Each row is a point. Each copy is the shape, with its points in the same order, stretched, turned, moved and blurred by noise. Is it also mirrored, or only turned?
(in the rows, 128 means zero)

Shape (8 x 2)
[[108 137]
 [110 149]
 [180 119]
 [144 102]
 [138 128]
 [244 144]
 [159  24]
 [152 103]]
Copy 1 (8 x 2)
[[116  92]
 [128  90]
 [160 162]
 [119 147]
 [131 124]
 [207 194]
 [ 77 211]
 [123 153]]
Copy 1 is: mirrored
Copy 2 (8 x 2)
[[156 103]
 [177 110]
 [165 167]
 [127 143]
 [164 124]
 [212 222]
 [ 66 189]
 [143 146]]
Copy 2 is: mirrored

Shape (9 x 3)
[[141  58 146]
 [133  60 195]
 [177 121  94]
 [147 144 141]
 [ 45 169  88]
 [111 132  59]
 [173 130  68]
 [122 155 181]
 [144 132 152]]
Copy 1 (9 x 3)
[[110  39 134]
 [131  21 194]
 [144 100  72]
 [169 112 123]
 [ 94 199 141]
 [ 96 150  80]
 [145 116  53]
 [169 115 178]
 [168  96 142]]
Copy 1 is: only turned
Copy 2 (9 x 3)
[[101  49  96]
 [ 81  66  54]
 [179  83 149]
 [137 124 130]
 [ 66 132 237]
 [136  76 210]
 [192  80 178]
 [ 98 159 107]
 [125 122 116]]
Copy 2 is: mirrored
Copy 3 (9 x 3)
[[136  56 169]
 [161  75 203]
 [143  82  82]
 [155 134 114]
 [ 64 187 108]
 [ 81 114  85]
 [128  86  63]
 [165 165 143]
 [159 126 129]]
Copy 3 is: only turned

Shape (8 x 4)
[[ 66 218  91  80]
 [ 82 129 127 108]
 [147 153 145 157]
 [153 141 196 163]
 [ 93  95 147  68]
 [180  43 153 138]
 [193 148 128 115]
 [103 132 122 122]]
Copy 1 (8 x 4)
[[103 237 101  86]
 [110 139 152 112]
 [166 137 116 177]
 [184 117 172 192]
 [126 114 166  57]
 [167  25 152 142]
 [207 124  83 130]
 [117 126 131 134]]
Copy 1 is: only turned
Copy 2 (8 x 4)
[[ 47 209 119 111]
 [ 75 114 128 141]
 [152 139 153 133]
 [154 112 196 142]
 [ 56  72 137 106]
 [167  23 139 105]
 [159 128 143  64]
 [100 122 125 137]]
Copy 2 is: only turned
Copy 3 (8 x 4)
[[ 40 227 126  74]
 [ 56 142 123 126]
 [134 158 132 162]
 [143 125 168 179]
 [ 72  97 117  88]
 [170  51  99 155]
 [182 143 114 124]
 [ 81 144 113 130]]
Copy 3 is: only turned
Copy 4 (8 x 4)
[[ 65 249 108  82]
 [ 87 148 139 108]
 [174 161 152 130]
 [170 148 184 171]
 [ 58 106 117 116]
 [158  32 129 126]
 [182 126  90 148]
 [116 147 142  96]]
Copy 4 is: mirrored

Shape (8 x 4)
[[ 77 182  67 124]
 [170 110  43  84]
 [110 122  96 151]
 [172  96 152 114]
 [132 229 145 139]
 [191 124 181 156]
 [178 135 133 117]
 [113 101 149 126]]
Copy 1 (8 x 4)
[[147 140  37 141]
 [122 125 102 249]
 [151 123 117 130]
 [104 169 171 162]
 [180 233  83 121]
 [154 206 205 132]
 [142 193 151 179]
 [107 141 149 125]]
Copy 1 is: mirrored
Copy 2 (8 x 4)
[[ 40  88 114 182]
 [108  83  31 143]
 [103  99 120 148]
 [155 180  89  93]
 [ 98 201 143 186]
 [194 211 124 116]
 [146 176  91 124]
 [117 147 125  94]]
Copy 2 is: only turned

Shape (9 x 6)
[[153 136 157 132 129 108]
 [131 122 100 170 103 122]
 [155 133  93 124 125 120]
 [129 134 101 122 132 240]
 [ 90 143 102 117 126 125]
 [133 135 130 121  97 115]
 [154 138  92 117 130 111]
 [142 103 108 120 129 112]
 [153 138 139 132 142 128]]
Copy 1 (9 x 6)
[[121 130 134 149 131 101]
 [151  88  99 110 147 126]
 [117 127 130  91 163 120]
 [193 163 154  59 135 166]
 [106 123 134  74 124 149]
 [127 117 126  98 125 101]
 [103 133 133  90 165 119]
 [114 108 150 105 153 119]
 [125 139 138 138 144 121]]
Copy 1 is: only turned
Copy 2 (9 x 6)
[[122 144 148 137  86 117]
 [153 180 117 140 167 131]
 [109 138 101 169 140 118]
 [171   7 108 170 173 197]
 [113 136  97  95 164 164]
 [138 150 102 126 118 131]
 [ 99 143 101 169 135 116]
 [120 135 119 131 138  98]
 [113 123 138 155 102 138]]
Copy 2 is: mirrored
